Each row of a before or after table is a point. One or more steps were done to the points. Then noise was added and the rows were shuffled. The steps act on columns, c1 being the first. Write out the steps. A step turns or swaps two columns, mirrors them in a line or flattens them onto one, adds a multiple of one to another, or multiplies or shifts one. Angles are multiples of 10 degrees, from the lower column toward the higher: turns from -170 to 170, lines from 10 to 170 but not 90. Use the fewest steps. Two steps may share a column if one is a turn and the other turns, adds or multiplies; they go together, in the order done. Otherwise the lowest column goes first.

Before (14 x 3):
[[  0 -22  21]
 [-15  14  -5]
 [  8  -9   2]
 [-11  -5 -23]
 [-17 -13  12]
 [ -1 -23   5]
 [ -6  -2   0]
 [ -6 -11  16]
 [ 11   1  -8]
 [  9  -8   6]
 [  2   8 -10]
 [  7 -19  24]
 [-20   7 -18]
 [ -8  12  -8]]
After (14 x 3):
[[ -9  -6 -60]
 [ -5  -1  61]
 [-11  -8 -46]
 [ 10   7 -19]
 [-18 -11  28]
 [  1   3   5]
 [ -5  -5   0]
 [ -5  -5 -13]
 [  6   4 -29]
 [  2   1  14]
 [-11  -8  13]
 [ -2   0 -20]
 [-10  -4  40]
 [-12  -6  54]]
Steps: flatten c1 and c2 onto the line at 30 degrees; multiply c3 by 2.5

Before (14 x 6):
[[-18  17 -10   5  31  -5]
 [-14 -19   5  33 -13  -4]
 [-19 -21  -8  46 -25  21]
 [  2   3  -1   3 -17  15]
 [ -1  32 -34   2 -52 -27]
 [-21  15  26 -10  12  -3]
 [ -2  22  30  -8   5  -8]
 [  0  22 -17  53 -25  30]
 [ -6   5  -1 -25  17   3]
 [ 10  -2 -16  60  -2  24]
 [ -7  13  -2 -11  24 -21]
 [ 26  13 -31   3 -46 -49]
 [ 13  11   0  45 -31  16]
 [-10  18  14 -32  14  -1]]
After (14 x 6):
[[-23 -28 -18  11  -9  -2]
 [ 26  14   3   2  61  25]
 [-21  16 -16  32   2  -4]
 [-13  -5 -19  14 -30   0]
 [ 10   3  -9 -10   5  13]
 [ -9   4  22 -26  48  19]
 [-12 -27 -26   8 -13 -11]
 [ 25   3 -15 -28  43  15]
 [-22  41 -25 -53   0 -30]
 [-19  -9  21 -15  34  -3]
 [ -6   0  -8  16 -25   3]
 [ -7  32 -10 -45   2 -50]
 [ 24  19 -22 -26  53  28]
 [-21   1 -16  24 -12 -21]]
Steps: add 0.7 times c6 to c1; mirror c2 and c3 in the line at 140 degrees; swap c4 and c5

Before (12 x 9):
[[  5  -5  17  16  16  14  17  -5 -15]
 [ 15  10   3 -17   9   1   4  -9  11]
 [ -5   1  15  -2  -1 -17   9   9 -15]
 [-11   0   6  14  13   2   3   0 -12]
 [-10  10 -15 -11 -23 -13  24  -8   0]
 [-14  -1   2  -4   5  12  16   4 -17]
 [ -4   1  12  -1  -9  -7   7  -2 -16]
 [ -1   4  12 -11  -5   5   8   1  -4]
 [ -6  -6   5  -1   2 -10  21   8  -8]
 [ 16  -6   8 -13  -6  -3  -3  -4  30]
 [ 32  -6  -3  -9   1   4  -7   3  15]
 [-14  -7  -1 -19 -12 -17  14 -12 -14]]
After (12 x 9):
[[ 24   0  -1  -7   7   3 -19 -17  10]
 [  9  -1   4 -10  12  -5  -9 -16  18]
 [  4   3   1 -12   7   4   8 -16  14]
 [  1  -4   2  -3  -4  -9  53   9  -5]
 [  0   6   7  10  -3   9  42  -8  -3]
 [-18  -7   1 -16  -9 -18  35   1 -16]
 [-12  -4  -4  -6  -6  -9  61   1 -11]
 [ -1   4   5  -9  -2   4  19   3  -4]
 [  2  -5   4  -1  -7 -16  21   8 -11]
 [ -8   3  -1  -4  -6  12  41  11 -10]
 [-10   2   3  13  -4   3   6   6  -2]
 [ -5  -2   7  -1  -8  -5  18   1 -16]]
Steps: turn c1 and c8 by -40 degrees; flatten c2 and c6 onto the line at 70 degrees; multiply c3 by 0.4; multiply c4 by 0.7; flatten c5 and c9 onto the line at 60 degrees; multiply c7 by 2.5
